Each row of a before or after table is a point. The points were changed in one or more steps. Then noise was added and the rows were shuffled. The steps act on columns, c1 being the first. Name the steps. A step turns or swaps two columns, mirrors them in a line or flattens them onto one, adds a multiple of one to another, or multiplies or shifts one. Angles are multiples of 10 degrees, from the lower column toward the higher: turns from -170 to 170, lines from 10 to 170 but not 90. Use the fewest steps. Two steps may share a column if one is a turn and the other turns, adds or multiplies; they go together, in the order done. Otherwise the lowest column goes first.

Before (11 x 3):
[[-18 -10 -29]
 [-34 -44 -19]
 [-14  -5 -31]
 [ -5  -9  -5]
 [ 20 -23  21]
 [  5 -36  22]
 [-13   9   9]
 [ 20  13  20]
 [-13   2  -9]
 [ 10 -18 -25]
 [-21  -6 -16]]
After (11 x 3):
[[-16  14 -63]
 [-14 -20  51]
 [ 14   3 -22]
 [ 13  16 -73]
 [-18  32  54]
 [  2   9 -13]
 [ 15  -4  22]
 [ 17  53 -47]
 [-27  15  52]
 [ 17  13 -40]
 [ 11   9 -77]]
Steps: turn c1 and c2 by -160 degrees; multiply c3 by 2.5

Before (10 x 8):
[[ -8  41  34   2  -1  55 -16  58]
 [-25  15 -44  26  -6  17 -18 -19]
 [-15   8  36  29 -18  46   2 -22]
 [-11  41  18 -44   3   1  14   2]
 [-39 -26  -8   7 -12  36 -26   8]
 [ 34  40  27 -19  28  -9  26  42]
 [-40  36 -26  11  40  17 -16 -18]
 [  1  -3  16 -39  11  31 -26  -6]
 [ -6 -30  20 -40  28 -23  38  43]
 [-19 -21  -7   1  -4  58  44  -6]]
After (10 x 8):
[[ -8  40   8 -46   2   3 -17   3]
 [-31 -23  10 -42   5 -22 -22  44]
 [-40  41  19 -22   7  -7  14  42]
 [-28 -38 -18  -2  -2  59 -37  -8]
 [ 38  32 -35  10  49  15 -27 -18]
 [ 43 -37 -17   7 -11  34 -23   9]
 [ 26  12 -55  28   4  18 -14 -17]
 [ 17  25  23   1 -32  54   3  60]
 [  5  -6  28  30  -9  45 -13 -19]
 [ 23 -10   6 -40  14  30  11  -9]]
Steps: turn c1 and c7 by 120 degrees; add -0.3 times c6 to c2; shift c3 by -10; add -0.5 times c8 to c5

Before (8 x 14):
[[ 54  -6 -24 -41 -21  23 -20 -17   7 -14  10 -10 -16 -64]
 [ -2 -20  64 -11   3 -37  34 -42 -26 -50   3 -40  11  21]
 [ 57   0   4 -33   3 -42  21  -2  -2 -25  29  38  -8  18]
 [ -3  38   9   1  14  36 -21  -6 -35  -6 -55 -17  13 -60]
 [ 50 -13 -12 -15  17 -47   9 -48 -33 -41  30  45  29  22]
 [  0  48 -14  -8  27  -4  44   0 -16 -32  -4   7  20 -43]
 [ 53  27  -5  19 -15 -38  12  -4  12  21  20  -8  15 -24]
 [-28  27   2  31   7 -19  -2 -35  18 -59 -38  44 -21   8]]
After:
[[ -2  38 -16   0   8  15 -21  -6 -36  -4 -40 -30  13 -60]
 [-35  -5  52 -42   5   9 -20 -17   7  -9  13  -2 -16 -64]
 [-44  27  34  18   2 -15  12  -3  12  14  21   2  15 -24]
 [-51   1  20 -33  15 -17  21  -2  -2 -18   6  33  -8  19]
 [-30 -20 -51 -11 -26 -15  34 -43 -25 -36  23 -24  11  21]
 [-38 -13  22 -15  32 -19   9 -48 -32 -28   3  38  29  22]
 [ 24  26 -17  30  -2  -7  -2 -35  19 -41 -54  14 -21   7]
 [  7  48  -3  -9  29  -2  44   0 -15 -22  -7   3  20 -43]]
Steps: turn c1 and c3 by 150 degrees; turn c3 and c5 by 30 degrees; multiply c6 by 0.4; multiply c10 by 0.7; turn c11 and c12 by 30 degrees; multiply c12 by 0.7

Before, 9 rows:
[[ -1  22  13  51 -50  -7  31  28  15  13  -3  24  -2  -1 -15  11 -22 -39
   32 -11  58  -2   5 -46]
 [-16  42  34 -44 -50 -20  -6 -28 -27 -20  14 -23 -16   8 -16 -26  31  19
   33  -3 -17  32   5  -5]
 [ -8 -14  37 -34   8 -14   6   2  23   1  45 -17  12 -34 -15  -2  14 -15
   64 -29 -15 -10   6  58]
 [-29  -6  20  -8 -52  31 -14 -11   7  -7  27 -14 -30  25 -52  -6  -4   7
  -12  18   0 -15 -33  40]
 [-29 -35  38  -6  10  28 -44  26   5 -40  14   5  11  29 -63   2 -35  27
   39 -31  53 -43  -3 -42]
 [ 15  28  24  -8  33 -57   8  44 -21 -20 -12 -20 -17  -4  -8  -7  12  41
   30  -6 -16   3 -40  15]
 [  9 -25 -55 -19 -46   8 -35   2 -36 -13 -27  -1 -63  16 -15  -2  17  35
    4  -1 -38  -5  17  15]
 [ -3 -33  34  -4  -7 -51  22  14  -4 -34  19 -31  31 -20 -25  45  10  13
  -11 -23 -38  -1  23 -27]
 [-17 -35  -7  51 -12  -5  -8 -25 -18   2  15  24  26  24  25 -13  -6 -49
   -5 -16   3 -26  -3  40]]
After (9 x 24):
[[-29  -6  -7  -8 -52  11   6 -11   6  -6  29  32 -30  25  44   4  20   7
  -17  19   1 -49 -34  43]
 [-15  42 -44 -44 -50  12 -34 -29  15 -20  13  29 -16   8   7 -34  13  18
    7  -3 -17  44   5  12]
 [ -8 -14 -31 -35   8 -20 -58   1   8   1  43  22  13 -34   8  21  25 -16
   26 -31 -16  15   6  59]
 [ 16  30 -21  -6  34 -43 -25  45  -1 -20 -11  22 -18  -4   0 -22  14  42
   18  -7 -18  81 -41  18]
 [-19 -34   8  51 -12 -26   3 -25   7   2  17 -31  26  24 -17 -23  -2 -50
   -9 -16   3  -5  -4  49]
 [ 10 -26  12 -19 -46   3 -16   2 -13 -14 -29   5 -63  16  15 -33 -55  35
  -32  -1 -37 -14  18  18]
 [ -3 -33 -26  -4  -8 -42  17  13 -43 -34  21  37  31 -22  15  13  24  13
   16 -24 -37  70  22 -59]
 [ -1  21  12  50 -51  -7 -20  29  -5  13  -3 -18  -2  -3  21  17  23 -39
   40 -12  58   9   5 -54]
 [-30 -36  12  -5  10 -16 -53  25   1 -40  15  19  12  29  62   5  51  27
  -28 -32  54 -61  -3 -43]]
Steps: turn c3 and c17 by 120 degrees; multiply c6 by 1.6; turn c6 and c22 by -60 degrees; turn c7 and c19 by 70 degrees; add -0.7 times c16 to c24; turn c9 and c16 by 70 degrees; turn c12 and c15 by 160 degrees

Before:
[[ 14   1  40 -26  17  -9 -26 -60  -8   8   7  24  -1  28   3  18  41 -25
    0  43 -27  33  -5 -15  -7  -3 -38   0   3   3  -7 -22 -12  42   9  19
    2 -21 -50   7  29  11  -6 -13 -40 -32 -23 -76 -39 -13  14  -1 -37  -4
  -24  13 -10   1  37  24  45  10  11  21]
 [-33  36  71  -4 -63 -35  -3  -6  -7  -5  66   1  -3  19   0  -3  25 -21
   40  15  29  11  -1 -13  46  28  40  10 -33  -6  10 -29   1  -7  43   8
   41  10  23 -41  12 -20 -41   2  20 -43  30 -12   8   3  29  34 -10 -11
  -33 -21 -13   4   1  14  27 -22 -23   9]
 [-50 -55 -52  12  -6  12  30  36  27   6   1  -9 -10  15  45 -33  31  11
  -30 -79  32  12  32  28  21 -11  -6  11 -17  25  20   0  12  13  18 -25
   30  11  12 -12  36 -12  -4  26  42  33  -5  15  13  22  16  20  10  25
  -41  42 -16 -49 -30  -2 -30  15   9  16]
 [-47 -28 -54 -42  15  13  29  20  12  10   1  -5   9   4  34 -22  -8  23
  -24 -84   1  15  33   7 -10 -21  30   9 -44   3  40   1   7  18   8 -35
   54  22  20 -16  22 -10  12  32  54   7 -28   6  22  42  32  16 -46   6
  -38  22   5 -29 -23  14 -36  -1   8  12]
 [-39 -38 -49 -11   5  11   8  30  49 -34  18  -2 -26  10  20 -22 -54 -12
  -39 -68  33  -4  67  21  41 -16  21  17  -8  28  31  32  14  15  19 -42
   36  31  14 -10   6 -16  21  44  10  27 -33  17 -21  -6  11  14  -2  11
  -66  17  -2 -30  -2  -6  18 -39   3  -3]
 [ 46 -33  11  18  28   8  31 -51  13   5  -9  18  44  32   5  -1  15 -31
   14  25   5  21   3 -37 -36 -18 -40  19  18 -22   7 -26 -12  23 -41   0
  -13  10 -28  27   3  -5  19 -29 -48 -28 -23 -15 -27 -36  28  -1 -42   4
   24  20   0  -6  -5  29  10  43   7  -2]
 [ 27 -30  46   6  21  27  32 -21 -15  -6  22  18  21 -15  27 -10  40 -18
   -2  51  24  77   3 -13 -57 -26 -20  49  17  24   7 -31  16  21  -1   1
  -45 -15 -28  -2  -3  16  25 -27 -10 -52 -24 -12   0 -37   0 -15 -30  -2
    4 -19  -4   7  17 -30  43   4 -24  23]
 [-18  24  46  22   2 -26  29 -35  11  17  60 -10  -2 -14 -29   6   2 -49
   33 -25 -43 -21   0 -18  51  14  49  23 -23  -9 -17  19   4 -23  48  36
    7  11  53 -52  27 -12 -16  10  34 -77  35 -31 -35 -15  39  27 -12  12
  -56  20  25  -1   1  27  -3 -32  -2  34]]
After:
[[ 48 -33   7  17  29   4  48 -56  12   0  -6  17  42  36   5  -3  11 -27
   17  21   7  20   1 -33 -35 -23 -43  24  14 -18   7  -2 -10   3 -43   1
  -27   9 -25  29   2  -6  17 -37 -50 -30 -28 -12 -26 -38  26  -7 -48  -1
   20  22   4  -7  -5  34  12  44   8   3]
 [ 14   0  41 -26  18  -5 -44 -62  -6  11   4  26  -4  28   2  21  49 -21
  -24  43 -29  33  -4 -17  -5  -2 -42  -1   0   2  -3  18 -14  23   9  16
  -36 -23 -53   0  27  10 -10 -14 -41 -40 -26 -81 -38 -12  13   2 -42  -2
  -26   8  -8   0  44  29   7   8   8  23]
 [-39 -38 -58 -10   5  11  12  33  45 -33  19  -6 -26   7  15 -26 -51 -13
  -48 -68  31  -8  61  20  37 -14  25  20 -10  32  30  50  16  39  18 -47
    5  33  17 -11   5 -13  25  41  10  28 -36  18 -24   1   9  20  -8  11
  -67  19  -6 -30  -8  -7 -24 -40   4  -3]
 [-34  42  70  -3 -71 -29 -12  -5  -4  -4  65  -3  -1  19  -2   1  22 -17
   18  20  28  11  -8 -18  46  27  35  11 -36  -2  15 -36  -2  34  42   7
   26  10  23 -49  15 -24 -35   6  24 -40  29 -10   8   3  30  33 -13 -13
  -35 -18 -12   1  -2  18  37 -21 -24  12]
 [ 27 -30  47   3  22  21  56 -23 -16  -6  24  20  20 -14  32 -13  43 -22
   -6  53  21  76  10 -18 -54 -24 -20  52  18  23   5 -12  18 -28  -1  -3
  -40 -18 -32  -1   0  21  23 -23  -8 -48 -28 -12  -4 -44   1 -14 -31  -1
    5 -24   1   5  14 -26   8  -2 -24  24]
 [-22  24  48  24   0 -22  43 -38   9  18  59 -10  -5 -17 -25   7   4 -50
   60 -25 -41 -24  -6 -18  51  16  48  26 -27  -9 -18  -4   6  -5  46  37
   25   8  49 -51  28 -15 -16  11  30 -76  41 -34 -32 -15  39  32 -11  11
  -57  21  22  -2   5  18  14 -33 -12  36]
 [-51 -46 -47  11 -10  10  53  35  30   5   4  -3 -12  15  45 -36  32  11
   -3 -81  32  11  35  31  22 -13  -4  12 -18  22  21   6  14  36  17 -27
    4   7  16 -13  34 -16   1  30  40  34  -5  20  11  19  21  14  18  28
  -44  37 -12 -43 -26   4 -29  10   9  19]
 [-45 -25 -52 -46  14  14  46  22  11   7   3  -6  13   6  38 -22 -10  23
   21 -87  -5  12  25   7  -7 -22  32  11 -42   3  37  21  12  58  12 -37
   10  24  22 -14  15 -11  16  35  52   7 -26   4  21  42  31  14 -45   5
  -41  19   0 -32 -22  18 -34  -2  10  18]]
Steps: multiply c7 by 1.6; add 0.7 times c46 to c61; turn c19 and c61 by 70 degrees; add 1 times c34 to c32; turn c34 and c37 by -60 degrees

Before (11 x 64):
[[-26 -11 -37  -3  -7 -22 -18  33   5 -23  -2 -10   0 -10  10  24   9  -3
    0   0 -15   1 -25  16 -26   0 -15  -3  -6   3  36 -43  -1   8  -3 -14
   -6  -5  12 -15   7 -21 -19   9   2 -21 -15  11 -17   0 -10 -24 -22  -7
   34 -22 -26   1 -10  19  18   8 -26 -17]
 [ 19 -28 -13   5  -1 -15  -6 -35  11   8 -33 -26 -40 -17  15  -7  16  22
   -9  -8 -18  11  15   3 -14 -21   6 -15 -25 -40  -3 -44  14  31  -2 -23
  -16  16  21   1   2 -34  -8  -6  -7 -13  -6   1  -6   2   9  26  22  -7
  -11  10 -24   9  -4  -6   8   1   8 -11]
 [ 48 -10  -6   4  16  11   4  -6  16  -9 -16 -23 -29 -26  12  -7  13   6
  -29   8  11 -26  27   0   5 -22  30  22   7  -6 -22 -10  -2 -15 -16  14
   35   7   6  24  -7  16   4  -8  20   5  17   6   6 -19   9   8  20 -24
  -11   9  21   8 -16   5  -9  22   6  14]
 [-15 -17 -39 -18  -7 -16 -45  29   4 -29   9  13  -5   8  -5  15  -1   7
   -7   4   3   6 -29  -5 -19  -2   1 -23  13  -9  18 -32  -3 -48   3   3
  -11 -40   6  -5   3  12 -27  11 -16 -26 -25  29 -27  25 -14 -14 -20  21
   38   0 -37 -13  -2  19   7  -4 -10 -23]
 [ 15  -3 -11  20  32 -23   6 -17   0   2 -28   4 -15 -27  18 -14  -1  11
  -10   5  -5  -9  29  23 -11 -16   8  -6 -16 -16 -41 -15  16  -1  -4 -15
   13  12  25  14  -3   0  11  -2  11 -12  -6   1  -1 -16  -8  14  25 -20
  -13  -2 -13  -5 -19 -27  -3   2  15  15]
 [  3 -22 -25 -18  -5 -20 -17  13  29 -33  22  11  30  -5   0  15 -14 -25
   12  15   0  18 -21 -11 -15  23 -20 -19  29  12   5 -25  -7 -24 -21  12
   -8 -29   8 -20   2  21 -34  16 -11 -26 -12  17 -11  26   7 -25 -20   5
   22  17 -15 -27   1  16  10  18 -22 -26]
 [ -1 -18 -35 -13 -15 -17   2   2   7   3 -40  -6 -39  -4  27  20  -8   7
    2 -10 -22   8 -26 -12 -13   6 -27   3 -17 -23  39 -22  21  15  18 -22
  -12 -11  12 -10 -21  -5 -12  26  -4 -20 -26  -3 -38  10  -8 -28  -7  18
   20 -29 -18  -7 -20   9  13   3 -23 -10]
 [ 31   2 -17 -39  14  -2 -31  26  44   1  25  26 -19 -12 -21 -28   6 -21
   16  34  18   9   2   5   4   0 -22 -11  11  26 -12  -6 -25 -11 -42  22
   28 -26 -20 -17  11   3 -18   0 -12 -39  -8  18   9  10  -4  12 -22   0
  -16  16   3 -27   9   6  -2 -15  10 -25]
 [ 43 -21   7  24  28   4  14 -22 -13  12 -37 -13 -20 -16  27 -36  -9  20
  -18   6 -30   1   0   4   7 -17  13  25 -30 -15  -4 -29  20  13 -15 -18
    3  -5  24  28   9 -10   5 -18  19   2  10  -6   3 -47  12  22  26 -20
  -13  -1   3  19 -10 -16  -1  -8  18  16]
 [ 39   6   6  -4  11  10 -13 -24   5 -16  -9  -4   4 -27   1 -10   0 -31
  -29  23   9 -18  25  10  14   0  26  23  -2 -17   5  -2   7 -15 -13   0
   36  -1  -3  14  -7   1  11  -5  24  -2  23  14   5   7  14  25   5 -25
   -3  -3  11  -9   0 -18 -14  -9  23  23]
 [ 24  -7  -7   0  18  -3  19 -28 -10  10 -21  -9 -29 -15  26 -15  10   3
   -3  19  -5  15  11  -3  -9 -44   1   6 -16 -29   3 -12   9   7  -2  -3
    9   3   3  11 -11 -10  -9  -5  20  30  20  -2  12 -20  -8  10  22 -31
    4  -8   5   7 -20 -25   4  -4  14  -6]]
After:
[[-17 -17 -35 -21  -7 -16 -43  30  11 -28  11  16  -4   9 -15  14  -2   9
   -8   5   6   6 -29  -5   4  -4   3 -23  10 -10  18 -33  -6 -48   3   6
  -11 -41   8  -2   2  18 -26  11 -20 -22 -25  31 -70  21 -13 -13 -23  22
   37  -1 -34   0  -2  20   3  -2  -6 -22]
 [ 31   0 -19 -38  15  -1 -30  30  47  -2  24  25 -18 -13 -16 -32   6 -22
   20  34  19  13  -1   4  13  -1 -18 -12  12  26 -14  -6 -23 -11 -28  22
   28 -24 -21 -16  10   4 -19   1 -25 -36  -8  19  24  11   4  13 -22 -10
  -14  14   8 -38   9   9  -1 -17  12 -25]
 [ 22 -27 -13   9   0 -17  -7 -37  11  10 -32 -26 -41 -19   4  -9  17  23
   -7  -4 -20  13  16   0 -21 -21   8 -12 -25 -42  -4 -41  15  33  -7 -21
  -14  18  22  -1   1 -33  -9  -2  -6 -12  -4   2 -17   1   2  29  23   7
  -10   9 -24  10  -3  -7   9  -3  11 -15]
 [  5 -21 -26 -17  -2 -21 -13  15  27 -36  20  12  30  -4 -12  12 -14 -27
   16  17  -3  18 -25 -11  -5  23 -17 -19  29   8   3 -29  -4 -25  -8  11
  -10 -29   9 -21   3  22 -35  17 -23 -23 -11  18 -28  26   7 -25 -21   9
   20  18 -18 -24   0  14  11  18 -23 -25]
 [-28 -12 -38   0  -7 -20 -16  33   7 -24   0 -11   1  -9  -8  24  10  -8
   -1   0 -15   1 -27  14 -26  -2 -15  -3  -4   0  36 -38   0   7  -3 -16
   -3  -4  14 -16   6 -19 -16  12   0 -22 -12  14 -45   2 -11 -24 -23   7
   33 -23 -23  -3 -12  20  20  10 -28 -18]
 [ 13  -2 -11  22  29 -22   5 -20   3  -1 -29   2 -17 -30   2 -16  -2   8
  -12   5  -5  -7  25  24 -27 -14   7  -7 -18 -15 -42 -14  15  -2   4 -15
   12  10  27  11  -2  -3  10   1   6 -15  -8   5  -2 -16  -9  15  26  -3
  -14  -6 -14 -11 -19 -23  -2   2  14  17]
 [ 48  -7  -5   1  16   9   3  -3  17 -14 -16 -23 -29 -28  13  -6  13  10
  -32   5   1 -26  24  -1 -16 -21  29  22   6  -5 -21 -12   1 -14 -13  14
   31   8   5  26  -6  16   2  -6  23   4  18   6  15 -21   9   9  25 -14
  -14  11  22 -10 -12   4 -12  21   6  11]
 [ 43 -20   6  21  27   3  13 -22 -11  12 -43 -12 -21 -15  25 -35  -7  22
  -23   7 -31  -4  -4   4 -20 -15  17  26 -34 -16  -5 -26  25  14 -19 -17
   -2  -8  24  27   9 -12   7 -16  26  -4  12  -8   9 -43   0  21  26 -10
  -13  -2   0  -4 -11 -14   1  -8  21  18]
 [ -3 -20 -31 -15 -15 -18   6  -2   7   5 -39  -9 -39  -5  11  21  -6   5
   -2  -9 -20  11 -23 -14  -9   6 -27   1 -15 -21  40 -19  20  15  21 -22
   -9  -9  13  -9 -21  -7 -14  28  -9 -19 -28  -1 -96  12 -17 -26  -7  32
   20 -26 -18   8 -18   7  12   4 -25  -8]
 [ 26  -4  -2   1  16  -3  19 -30  -9   9 -22 -11 -28 -16  17 -17   9   2
   -3  22  -3  16  11  -2 -36 -44   1   7 -17 -25   5 -12   8   7   0  -3
   10  -1   1  10 -12 -10 -11  -4  22  31  20  -2  28 -19  -9  11  22  -8
    1  -9   6  -3 -17 -23   2  -3  16  -5]
 [ 44   5   3  -3  12  11 -14 -23   6 -16  -9   0   5 -28   9  -8   0 -32
  -28  23   4 -18  26  11 -11  -5  26  23  -2 -14   7   0   2 -16  -3   4
   33   1   0  15  -6   0  10  -6  19  -1  20  11  14  10  17  22   4 -25
   -3  -6  13 -26   3 -18 -15  -4  24  24]]
Steps: turn c15 and c25 by -40 degrees; turn c25 and c54 by -40 degrees; turn c21 and c51 by 20 degrees; turn c45 and c58 by -30 degrees; turn c35 and c58 by 30 degrees; multiply c49 by 2.5
